Rows are points. Examples show where two turns around zero, p and q, send a point. Write where each new point lands after one turn and then the other. Backwards means that the second turn is done in reverse. Each puzzle has new turns, and all numbers are rounded.
In the rows, 128 means zero.

Turn p:
[150 117 150] -> [136 124 160]
[152 125 155] -> [135 133 163]
[ 84 159 105] -> [ 99 147  81]
[ 82 120 101] -> [104 108  84]
[171 119 129] -> [165 128 152]
Turn q:
[111 128 161] -> [106 130  98]
[183 121 118] -> [118 101 177]
[ 91 162 100] -> [156 177 120]
[127 101 133] -> [132 103 117]
Where do these land?
p, then q: [112 131 107] -> [153 130 137]
q, then p: [166 106 139] -> [107  91 144]
q, then p: [133  94 157] -> [128  86 111]
p, then q: [101 181 110] -> [156 181 143]

Turn p:
[128 123 107  95 121 107] -> [122 156  95 128 138 130]
[139 157 119 161 187 155] -> [111 121 190 167 138 150]
[125 119 160 106 145  68] -> [ 67 137 108  94 126 116]
[134 129 137 155 140 173] -> [150 103 164 138 119 148]
[ 80 142 109 180  86  91] -> [134 104 111 158 124  45]
[161 123 145 147 122 138] -> [139 106 146 106 147 136]
[154 151 135 114 119 160] -> [158 148 154 112 134 144]
[ 78  87 141  86 120 145] -> [132 131  82 124  66 149]
[153 121 100 109 111 116] -> [139 145 102 125 161 134]
Turn q:
[158  73  94 153 126  99] -> [199 127 151 157 119 119]
[102 152 140 111 139 135] -> [ 96 124 114 109 138 117]
[ 98 153 103  93 111 160] -> [109 106  90  87 103 134]
[142  94  90 150 117 164] -> [175 112  99 148 116 157]
[148 115 111 165  93 120] -> [156 148 132 160  93 140]
[127 151 169 118 147 137] -> [ 87 133 135 123 158 136]
[108 147 164  74 120 140] -> [ 73  97 140  96 129 132]
[147 172 162 120 167  95] -> [ 99 171 160 104 169 117]
[121  95 120 168 132 103] -> [158 135 130 170 128 100]
Where do these land?
p, then q: [123 130 165 107 104 135] -> [119 116 151  98 103 140]
q, then p backwards: [147 164 107 160 144 120] -> [136 151 110  80 112 126]
p, then q: [152 109 136 145 161  81] -> [124  92 101 130 152  84]
q, then p backwards: [ 68 133 190 137 106 106] -> [ 82 143 126 161 173  72]
q, then p: [138  86 126 138 100 157] -> [162  82 127 127 140 142]
q, then p: [142 136  68 105 123 143] -> [159 163 107 110 155 159]
q, then p: [126 139 104 104 158 154] -> [122 155 111 141 135 168]

Turn p:
[144 140 110 155 107 126  96  72 150] -> [118 163 173 119  80 123 104 140 130]
[130 122 147 135 119 150 161  95 117] -> [116 139 143 135 115 128 178 125 118]
[ 93 126 159 158 162  73 106 158 111] -> [109  71  85 124 106 118  94  89 116]
[149 132 150 137 178 101 104 163 125] -> [142  75 128 102 140 130  99  91 127]
[111 112 121 148 146 153 100 122  48] -> [168 111  89 109  76 165 150 135 100]
[133 103  96  76 138 124 161 150  89] -> [173 125  94 158 155 151 157 127 167]
[164 122 104  97  97 132 138 156 124] -> [172 145 127 134 161 106 133 147 152]
[113 169 102 135 122 138 151 136 144] -> [112 175 115 123 151 133 119 115 119]
[117 134 124 193 128 132 126 131 175] -> [102 144 152 139 125 115  90 112  72]
[109 103 173  93 133 135 111  97 169] -> [ 76  90 160 136 129 137 137 167 146]
[145 145 122  83  77 144 154 129 156] -> [121 169 141 130 169 100 148 161 159]
Turn q:
[ 84 113 105 101 165 121  90 103 119] -> [113 142 175 114 167  87 152 145 120]
[120 135 163 135 104 116 171 110 124] -> [128 141 128 116  88 171 123 150 129]
[127 129 145 136  93 131  92 190 155] -> [182  90  84 100 140 114 119 123 133]
[124 141 113 174 150 107  97  95  90] -> [105 152 126 163 123  83 116 166  96]
[163 136 178 124 121 160 145 141 140] -> [166 119 130 145 104 159 103 111 163]
[164 185 151 124 109 119 168 127 151] -> [131 145  84 146  99 171 135 131 177]
[165 126 137 111  80 134 129 129 135] -> [128 131 102 106 123 146  89 106 153]
[154 111 139 137 124 118 141 133 169] -> [125 103 118 119  91 125 132 106 149]
[ 92  91  74 101 185 118 128 135  79] -> [107 154 176 132 172 106 170 102  66]
[ 88 113  76 136 149 155 119 117 117] -> [ 95 105 156 139 173 118 141 139  95]
Where do these land?
p, then q: [160 139  82 105 163  89 156 173 109] -> [ 77 118 142 171 114  84 121 112 179]
q, then p backwards: [106 138  82 119  93 146 135 112 121] -> [ 93 150 141 106 148 152 127 148 160]
p, then q: [111 146 132 167 122 108 101 100  92] -> [105 143 102  85 154 145  97 139 130]
q, then p backwards: [109 131 163 108 146 155 141 125 102] -> [160 110  94 124 140 156 127 112 143]
p, then q: [142 106 137 123  92 164 107 164 157] -> [177 149 119 140 119 105 151  96 100]
p, then q: [ 74 155 111  89 114 111 136 161 137] -> [104  99 120 145 173  98 177 136 121]
p, then q: [167 135 158 135 120 102 101  83 124] -> [142 135 123  66 101 141 117 134 158]
q, then p: [128  66  97 115 122 144 137 125 129] -> [104  97 121 132  92 152 160 150 148]
p, then q backwards: [ 95 152 172 150 112 114 165  95 110] -> [147 115  84 136 149  72 152 117 149]
q, then p: [137 127 171 147 170 130 103 129 127] -> [137 119 148 122 118  69 118 108 126]
q, then p: [180 111 103 150 153 147 127 141 201] -> [104 129 163 209  85 118 116 139 123]

Turn p:
[127 111 128 135  82 109 125 123 102 169 184 146] -> [125 143 123 168 142 115  67 127  92 154 143 104]
[149  85  94 147 125 134  92 159  95 112 169 132] -> [129 123 107 110 169 156  66 104 105 115 142 152]
[139 147 143 129 161 126 126 143 141 147 160 109] -> [178 118 145 116 131 125 116 144 128 119 119 108]
[132 154 135 150 115 168 100 121 117 112  98 129] -> [ 98 129 116 106 115 168 133 157 155 133 141 126]
[129 152 101  94  94 137 171 156 163 162 115 101] -> [149 136 133 107 136  77 155 111 151 191 147 114]
[131  99 143 168 140 105 151 137 121 113 165  96] -> [164  91  94 160 145 124 104 116 133 102 118 126]
[ 87 134 148 131 163 106 149 116 107 117  92 157] -> [ 98 119 144 156 129 109 166 162 123  92 109 149]
[151 160 143 118  96 120 150 141 127 107 118 134] -> [127 106 133 132  90 115 129 133 142 154 157 147]
[133 159 166 108 126 109 111  95 103 135 108 123] -> [ 96 119 152 129  79 117 121 149 133 114 118 101]
[111  90 115 132 126 118  96 137 163 169  91 168] -> [100 153 176 146 174 158 156  98 117 141 122 119]
[ 94 165 146 115 165 122 122 119 152  80 117 101] -> [150 141 134 117  97 118 160 143 172  73 125 139]
[146 147  81 155 141 126 160 102 157 118 111 108] -> [147 132 104 122 122 127 146 120 165 159  76 154]
[148  94 139 134 124 154 141 150 146 113 165 162] -> [162 122 112 140 137 159 131 116  83 136 159 146]
[116  94 110  79 135 157  95  94 100 137  98 125] -> [ 71 160 120  83 128 126 141 109  97 107 115 107]
Turn q:
[131  95 104 161 144 129  98 129 144 173 100 113] -> [133  82  93 113 100 153 167 133 120 116 144 115]
[128 142 175  93 129 125 121 103 140 124 143 180] -> [107 131 181 140 126 111 108 169 159 145 115 115]
[159 119 124 120 123 136 148 149  93  64 112 104] -> [155 159 136  86 174 118 112 100 109  98 116 137]
[105 137 118 192 116 154 113 160 126 161 118 128] -> [139 113  73 153 110 138 170 136 122 122  92 150]
[137 125  99 168 127  93 134 182 129 155 113 159] -> [103  85 104 124 116  89 166 116  99 119 114 164]
[137 160 119 112 134 119 140 126 110 124  91  84] -> [163 150 128 113 108 114 126  80 140 115 141 122]
[132 110  82 185  97 127 117 121 107 181 103 131] -> [135  96 104 125  82 158 176 113  76 136 103 134]
[136 117 155 115 106  96 126 148  99  96 120  82] -> [133 174 109  79 122 107  95 122 114 109 131 128]
[101 138 131  85 129 135 111 111 146  95 139 165] -> [ 87 149 168 151 149 134 122 137 157 120 126 107]
[142 111 146 106 125 142 158 157 120 100  96 106] -> [159 157 124  97 163  95 137 125 122 116 135 114]
[131 137 150 105 121 149 154 100 153 127 168 142] -> [133 142 160 157 147 134 109 156 138 166 145 133]
[124 144 130  98 124 125 116  90 182 113 162 123] -> [108 148 161 154 126 156 110 147 154 132 176 136]
[100 125 129  80 139 140 138 115 126 133 170 131] -> [103 141 133 147 152 136 103 123 147 169 142 102]
[110 112 113 199 149 108 140 126 114 146 107 126] -> [146  80  90 149 104 124 130 121  87 100 113 125]
[145 148 147 102 156 142 106 106 131 126 178 146] -> [116 114 155 131 142 150  90 142 176 155 126 138]
Where do these land?
q, then p backwards: [150 123  73 103  88 145  99 137 132 135 139  94] -> [142 106 101 115 112 176 101 130 164 104  96 153]
p, then q: [138 116 143 109 135 155 156 126 111 142 122 150] -> [126 129 110 115 135 111 119 102 104 154 110 113]
p, then q: [105 120  70 129 122 155 127 134 127 128 140 115] -> [113 103 150 145 123 124 131  87 166 130 143 131]
q, then p: [168 155 118 137 100  73  96 106 133 137  84 172] -> [ 90 113 119 182  87 111 149 115 114 125 193 121]
q, then p: [108 107 120 114 143 115 128  98 115 113 142 104] -> [128 149 110 101 126 141 103 133 141 105 127 104]
p, then q: [158 126 125 214 121 104 189 114 119 137 128 103] -> [135  62 101 111 117 148 197 137  87 101 148 119]
p, then q: [112 103 136 118 109 145  97 110 167 123 135 138] -> [164 149 137 159 128 154 111 114 141 141 120 147]
q, then p: [141 177 132 121 147 155 113 148 127 140 142 125] -> [145 147 152 144 125 155 161 113 124 157 111 131]
p, then q: [131  96 157 139 146  96 168 155 106 138 147 188] -> [133  80 104 106 141 118  97 142  90 118  66 121]
p, then q: [117 225 154 129 101 125 108 132 130 109 118 108] -> [ 91 172 109 130 126 110 156 181 141 139 165 183]
p, then q backwards: [118  96 135 119 144 143 108 123 105  63 139 142] -> [128 121  99 171 120  98 101 141 146  94 125  94]
q, then p backwards: [113 114 149 110 135 142 112 159 127 142 109 140] -> [106 141 125 130 132 146 143 118 122 144 103  95]
q, then p: [123 107 131 116 152 146 175 150 175 149 124 103] -> [185 116 124 134 151 112  89 120 109 134  95 139]
q, then p: [108 128 150 134 149  93 116  99 119 136 122 109] -> [118 143 116 123 125 142  96  96 155 125 151 116]

Turn p:
[138 159 112 153 112 137 107 113 114 118 139 135 117 144] -> [135 128 132 114 127 114 136 115 151 125 150 133 135  83]
[126 146 148 114 115  31 115  63 142  73 135 113 116 154] -> [134 155 148  95  81 131 144 200 109  91 188 129  69 107]
[121 115 117 159 109 143 199 144 144 127 135 116 113 131] -> [154  98 111  98 110 144 128 112 140 184 123 116 125 157]
[144 138 128 134 133  77 122 151 102 144 154 130 152 136] -> [144 146 113  96 163 117 114 142 132  99 136 161 117 140]
[121 157 114 117 144 148 106 142 119  73 139 120 108 102] -> [143 137 181 133 146 145 115 140 121 145 120 117 141  81]
[140  66 114 117 117 137 111 147 156 143 128 112 148 126] -> [128 169 100 141 112 104 131 120 107 139  84 121 137 154]
[112 134 119 133 132 129 114 150 166 116 130 172 122 118] -> [124 127 127 124 143 125 140 143  98 141 145 109 177 124]
[119  84 153 124 117 121 131  90 114 153 147 121 145 133] -> [122 123 126 140  91  91 120 119 121 112 126 154 103 162]
[125 155 110 117 181 147 139 138 144 152  69 198 118 113] -> [ 89  85 116 166 193 141 157 142 134 127 143  80 162 136]
[178 153 114 114 124 136 121 138 124 134 150 132 149 109] -> [162 138 116 137 145 123 102 137 158 102 114 122 150 114]
[110 157 115 115 102 135 134 136 140 144 146 116 117 121] -> [141 105 105 122 119 144 107 125 111 133 123 136 136  99]
[122 107 118 154 125 119 123  88 143 133 144 112 107 118] -> [149 114 134 119  98  98 155 119 109 125 125 118 107 122]
[119 118 137 129 117 142 115 127 116  97 135 122 151 130] -> [126 157 151 136 116 122 108 117 128 140 139 135 130 127]
[115 135 120 124 156 151 152 143 119 130  70 109 153 122] -> [106 130 125 156 161 166 121  99 136 145 124  98 103 145]
[139 156 166 120 159 149 106 134 114 149 133 125 127 150] -> [ 92 118 147 119 138 141 117 112 149  83 114 138 144 122]
[130 101 112 110 126 147 138 134 115 148 127 128 116 143] -> [110 118 111 137 127 113 127 129 140 149  97 138 124 132]
[116  95 178 139 106 126 142 139 104 142  95 113 118 126] -> [116 130 132 144 108 158 154 106 130 137 125 172 114 170]
Turn q:
[155 164 152 141 153 132 136 159 146 121 123 150 159 106] -> [142 141 174 132 133 138  99 142 132  97 156 161 138 116]
[ 94 122 128 136 128 125 126 114 130 116 146 130 157 143] -> [124 101 119 131 119 151 132 112 148 123 141 118 136 151]
[116 155 147  95 122 120 157 119 143 198 142 124  80  98] -> [ 76 168 172 148 115 107 142 122 141 165  78 147 123 125]
[138 141 149 116 111 150 161 117 121 198 158  89  90 133] -> [ 84 155 167  97  97 116 150 131 113 189  97 132 127 134]
[127  89 112 116 102 126 101 115 145 121 124  98 147 129] -> [137 114  91 130 105 156 134 114 120 136 125 109 100 103]
[130 126 120 110 110 129  96 115 120 128 117 139 137 162] -> [134 133  88 114 134 155 124 138 129 123 109 129 119 145]
[138 166 155 155 149 147 141 123 154  84  92 144 120 111] -> [144 113 156 121 132 102 135 132 123  62 130 167 145 114]
[120  86 128 118 116 146 112 123 100 103 125 142 142 122] -> [128 125  94 113 135 127 135 134 148 112 152  95 102 124]
[128 106 129 125 147 104  90 131 108  90 139 116 134 141] -> [123 111  95 139 136 139 104 135 103 108 142  89 137 131]
[128 100 130 121  97 100 142 131 118 117 123 123 131 149] -> [133 108  97 135 121 131 136 158 141 152 126 116 136 117]
[145 132 137 170 165 136 131 146 167 128 123 168 122 125] -> [152 110 169 146 141 109 112 136 114 104 144 164 104 149]
[122 121 106 152 104 111 104 116  96 122 121 122 137 120] -> [164 141 104 133 116 129 137 123 132 125 126  90 138 138]
[127 155 106  97 100 139 159 136 131 170 178 111  79 120] -> [ 82 175 135 136 117 112 160 111 114 191 123 153 139 134]
[114 151 125 155 177 140 131 175 134 103  85 141 139 125] -> [159 109 145 120 154  96  76 108 136  94 146 155 146 123]
[138 106  97 113 138 116 133  98 109 119 125 122 146 137] -> [138 116 114 125 162 154 147 123 125 138 124  97 129 118]
Where do these land?
q, then p: [150 108 121 127 110  92 114 158 128 103 116 143 155 145] -> [155 152 123 118 157 106 134 112 137 136  94 120 160 114]
p, then q: [129 141 121 133 133 142  77 128 150 135 149 129 137 170] -> [118 141 114 154 125 151 134 100 158 102 125 112 159 104]
q, then p: [ 88 156 150 142 142 133 150 143 103 123  95 133  69 139] -> [106 171 105 121 145 132 134 167  96 110 170 124  98 152]
p, then q: [126 170 137 138 109 115 112 110 140 156  93 141 108 138] -> [121 118 128 135 136 117 172 100 138 135 179 123 125 119]
q, then p: [141  99  85 132 131 158 157 156 130 125 123 113 115 129] -> [148  92 119 132 143  98 131 157 125  96 106 141 112 139]
q, then p: [155 155 145 107 137 152 124  95 141 125 119 142 104 100] -> [123 108 167 138 142 168 125 149 132 147 161 127 127 131]
q, then p: [121  89 135 110  98 120 101 127 117 127 148  62 137 138] -> [152 124  95 161 113 124 115  94 110 151  97 152 100  93]
q, then p backwards: [ 99 115 141 130 105 122 147 137 113  97 129 108 122 171] -> [128 131 121 126 109 138 158 127 154 156 143 167 109 154]
q, then p backwards: [144 152 115 151 147 134 114 128 141 130 169 131 136 116] -> [101 123 164 143 128 120 116 130 132 111 114 127 150 101]
p, then q: [154 112 148 141 140 131 200 150 138 114 130 135 167  82] -> [138 102 123  79 124 167 103 153  68 149 116 150 111 147]
q, then p backwards: [111 120 132 157  89 149 105 127 159 134 145 131 133 100] -> [133 108 153 144  93 122 131  81 127 128 115 100 134 130]
p, then q: [149 150 136 119 104 119 126  93  75 155 133 144 159 117] -> [145 113 121 182 132 124 144 138  92 101 157 141 111 155]
p, then q: [121 114 145 134 141 113 143  90 102 120  97 112 126 122] -> [107 107 130 128 111  87 149 147 111 136 122 141 129 150]
p, then q: [140  85 118 123 143 102 138 109 135 160 139 135 116 112] -> [151 104 105 137 151 107 119 158 122 157 119 127 148 118]
q, then p: [107 140  78  88 158  92 127 139 140 134 118 163 127 133] -> [108 115 144 119 161  96 161  97 125 107 141  75 129 128]
q, then p: [113 142 141 117 161 173 114 156 137 109 143 127 136 136] -> [105 128 159 133 116  92 108 154 104 125 141 141 134 104]
